Rows are points. To make a cloud, some directions were put in groups of two or more. Within a group, all points are equally far from the middle, so they leave a hole (a ring in 2 directions, a hollow ball in 3). The other directions are filled evenly. Then the cloud was stretched, turned, moved and blurred a little. How many holes are there, and how many directions does each take, smallest first?

Cloud, 22 rows:
[[ -4  -3 -22]
 [ 14 -21  -8]
 [ 22  -7 -25]
 [ -4 -30   1]
 [-31 -19  12]
 [-21 -43  25]
 [-35 -12  24]
 [-25  -4 -37]
 [-15  19  -5]
 [-38   8 -54]
 [-32 -16 -39]
 [-25 -21 -38]
 [ 26 -15  12]
 [-60  27 -25]
 [-26 -20  13]
 [-21 -14   9]
 [-17 -14  13]
 [ 32  -9   4]
 [-19  20   3]
 [-42  26 -14]
 [-17 -38 -28]
 [-43   6 -30]]
Holes: 0

Cloud, 20 rows:
[[ -6   7 -40]
 [ 13  39  31]
 [ 44 -17  21]
 [ 60 -23 -36]
 [-29  -9  13]
 [-13 -45  26]
 [ -1  37 -17]
 [-12  -6 -24]
 [ 11  42  17]
 [ 46 -20  14]
 [  5  43  -9]
 [ 19  26  56]
 [-23  19  15]
 [ 46  42 -14]
 [-34  14  38]
 [ 16  47 -25]
 [ -2  20 -45]
 [ 35  52 -35]
 [ -2 -32 -18]
 [-16   0 -18]]
Holes: 1 (2)

Cloud:
[[ -8  -7  28]
 [-27  -3  44]
 [ 39  -5  44]
 [-18  11  60]
 [ -3 -18  33]
 [-10  -4  57]
 [ -2  16  16]
 [-28   7   0]
 [-28 -25  38]
 [ 26 -17   0]
 [ 29  23  19]
 [-37  21  30]
 [-25 -49  -1]
 [ 21   3  19]
 [ -1 -28 -21]
 [-29 -42  13]
 [-25  16   5]
 [-46  -1   2]
 [ -2  39   7]
 [-20   7  38]
 [ 12 -24 -12]]
Holes: 0

Cloud, 31 rows:
[[-46  15   0  47]
 [-27  33 -19  -5]
 [-44 -30 -10 -23]
 [-56  -4  30   8]
 [-39 -18  -5  22]
 [-50  -2  -6  -9]
 [ 20 -33 -15  42]
 [ 12  31 -51  19]
 [-30 -23 -49  11]
 [ 11  48   4  23]
 [ 27   6 -14 -22]
 [-22 -37 -50  24]
 [ 30  18 -50   5]
 [-36 -20  45   3]
 [ 32  31  -8  47]
 [ 33 -24 -19  33]
 [-49  -9  28  16]
 [  3  60  -1  47]
 [-38 -30 -21  -6]
 [ 10  38  -6  -1]
 [ 41  10 -38  25]
 [-47 -11 -23 -38]
 [-49 -17  35  -3]
 [ 23  34  24  47]
 [ -4 -28   2  51]
 [-37  29 -14   5]
 [ 21  15  25  32]
 [-36 -13  37  30]
 [-26 -41  15 -23]
 [ 19 -16   6  49]
 [  6 -48 -20  10]]
Holes: 1 (2)

Cloud (29 x 4):
[[-12  21 -39  -2]
 [ 44 -36 -26 -20]
 [  9 -13  22  28]
 [ 12 -52  30  -3]
 [ 31 -14 -38 -31]
 [ 16 -33  23  25]
 [-11 -58   9  -3]
 [-37 -38  11  -4]
 [-13 -36  40  -6]
 [  0 -49  31   9]
 [  8  16  24 -12]
 [ 53 -30 -19 -19]
 [-12 -20  26  32]
 [  5 -49 -20  20]
 [  8 -14 -29  39]
 [ -6   8 -45   2]
 [ 42 -39 -15  15]
 [-14 -36 -18 -22]
 [-44 -27  14   7]
 [-43 -17 -10   4]
 [ 49 -27  10 -19]
 [ 51 -38  -3 -11]
 [ -2 -60  15  -3]
 [ -8 -21 -35 -19]
 [ 41 -35 -31   3]
 [ 28   1 -46 -11]
 [-30  23 -22  -8]
 [-20 -22   5  44]
 [ 39   2   6   3]]
Holes: 1 (4)

Cloud:
[[ -9  17  24 -13  25  -9]
 [ 34   7 -21 -18  28 -18]
 [ 17 -32 -37   0 -29   8]
 [-10 -49   3 -12  33   2]
 [ -2 -42 -17 -28  30   3]
 [ 11   5  32  15  39  -5]
 [-35 -54  -8   8   0   4]
 [  5  21   9  20 -31  37]
 [ 22 -42 -40  11  40  -4]
 [ 54 -14  -6  24 -18 -15]
 [ 52  24   1  16  34   5]
 [ 23  -5 -30   4  48 -27]
 [ 24 -10 -45   0  24  39]
 [ 31   6   5  54  24 -14]
 [  4  14 -29  51  -3  10]
 [ 23 -30 -27 -25 -24   6]
 [ 51  -3  20  14  31  19]
 [ 11  22  -1  50  39   3]
 [ 23  32  18  23  36  11]
 [ 44  34 -12   1  -6  -9]
 [ -6  -3 -57  34  33  19]
 [  6   9  28  25  40  -6]
 [  9 -24 -23  52   4  33]
 [ -9 -60 -21   0   7 -20]
 [ 10  27 -22 -27   3 -19]
 [-14 -40 -37  -6 -27  -1]
 [-19  11 -53  -8  36   7]
 [ 21  18  39  -1  18   2]
 [-41 -14  -8  -2  27  26]
 [-26   4  13 -11 -35  23]
 [-47  -9 -17   7 -10 -18]
 [ 39 -12   2  11  15  49]
 [ 13 -28 -14  51  -4  32]
 [-36  -2   3  12  24 -28]
 [ -5 -45 -16 -24  33   0]
 [ 27  24  29  32 -25  -6]
 [ 45 -23 -16   2 -22 -17]
 [ -4   0  15  15 -37  38]
 [ 18 -16  30  41  19 -14]
 [ -8   5  14  21 -37  32]
 [ 15 -10 -46 -17   7  32]
 [ -7  17 -55  15  42   6]
 [-28  -6  -9   6   1 -44]
 [ 17 -10  -5  34 -32  39]
 [ -4  -2 -31  15  13 -44]
 [  0  -5  11 -27  30 -25]
 [ -2  11 -49  41  36  18]
 [-13 -40 -46   7 -15  -1]
 [-17  25  18   6  28  12]
 [  9 -44 -50  15  34   7]
 [ 13   5 -27  19  -4 -40]
 [ 21  24 -29  10   0  45]
 [ -5 -10  -5  49 -16  31]]
Holes: 3 (2, 2, 2)
